Each point is reached from the start by the listed moves, each made once or not at all, plus a little noise. Is the number of moves made odd or even? Then give how often each move was made.
In the rows, zero is written as 128.

Moves:
(1): [151  88 165 162]
(2): [ 69 114 170 104]
Start: [131 132 153 119]
Points:
[ 68 116 194  95] => odd (0, 1)
[ 98  77 232 129] => even (1, 1)
[131 133 155 120] => even (0, 0)
[150  91 188 153] => odd (1, 0)

Moves:
(1): [134 132 181 178  64 212 117 155]
(2): [113 132 157 124 115 125 159 126]
(3): [158 152 132 130 136 140 121 174]
(4): [137 153 171 139 133 116 133 107]
(5): [127 126 102 141 101  85 103 118]
(6): [107 140 106 129 169 102 116 155]
(7): [127 158 112 116 125 186 124 161]
(8): [123 137 124 213 109 136 133 129]
Start: [141 141 113 105 107 115 121 131]
Points:
[159 182 194 237  18 215 138 203] => even (1, 1, 1, 0, 0, 0, 0, 1)
[126 155 119 169  57 130  74 174] => odd (1, 0, 0, 0, 1, 1, 0, 0)
[121 185 119 173  71 177 153 164] => odd (0, 1, 0, 0, 0, 0, 1, 1)
[114 159  59 201 104  57  87 149] => odd (0, 0, 0, 0, 1, 1, 0, 1)
[138 243 119 201  97 110 113 205] => odd (0, 1, 1, 1, 1, 1, 1, 1)

Moves:
(1): [103 104 122 154 120 129 125 131 123 109 136 131]
(2): [106 147 128 129 126 131 116 137 124 123 128 115]
(3): [116 140 116 153 128 129 146 120  93 132 142 136]
(4): [110 117 119 115 132 141 142 111 120 125 140 102]
(5): [136 170 129 137 150 113 116 190 108 149 134 117]
(6): [137 141 151 157 135 128 119 131 120 141 130 124]
(7): [106 126 127 141 123 142 142 125 135 124 122 138]
(8): [117 102 150 130 109 110 134 119 131 125 152 139]
(9): [126 151 100 147 135 108 126 137 124 129 156 135]
(10): [102 136 115 139 118 146 170 127 124  97 143 132]
(11): [143 138 133 121 126 130  99 142 125 142 134 120]
(12): [138 127 111 161 112 112 146 115 107 141 122 110]
Start: [122 125 137 140 144 139 116 138 130 140 129 138]
Points:
[102 166 134 160 137 141  89 158  88 152 148 128] => odd (0, 1, 1, 0, 0, 0, 0, 0, 0, 0, 1, 0)
[124 203 138 193 157 127  85 196  67 195 144  56] => even (0, 1, 0, 1, 1, 1, 0, 0, 0, 0, 1, 1)
[ 69  82 122 212  94 128 175 118 104 100 168 135] => even (1, 0, 0, 0, 0, 0, 0, 1, 0, 1, 0, 1)
[128 156 134 203 122 143 140 138  93 148 147 109] => even (0, 0, 0, 0, 0, 1, 0, 0, 0, 1, 1, 1)
[ 47 118 125 168 114 172 180 113  90 115 199 134] => even (0, 0, 1, 1, 0, 0, 1, 1, 0, 1, 1, 0)
[ 71 126  90 249  96 109 166 133  62 124 215 146] => odd (1, 0, 1, 0, 0, 0, 0, 1, 1, 1, 1, 1)
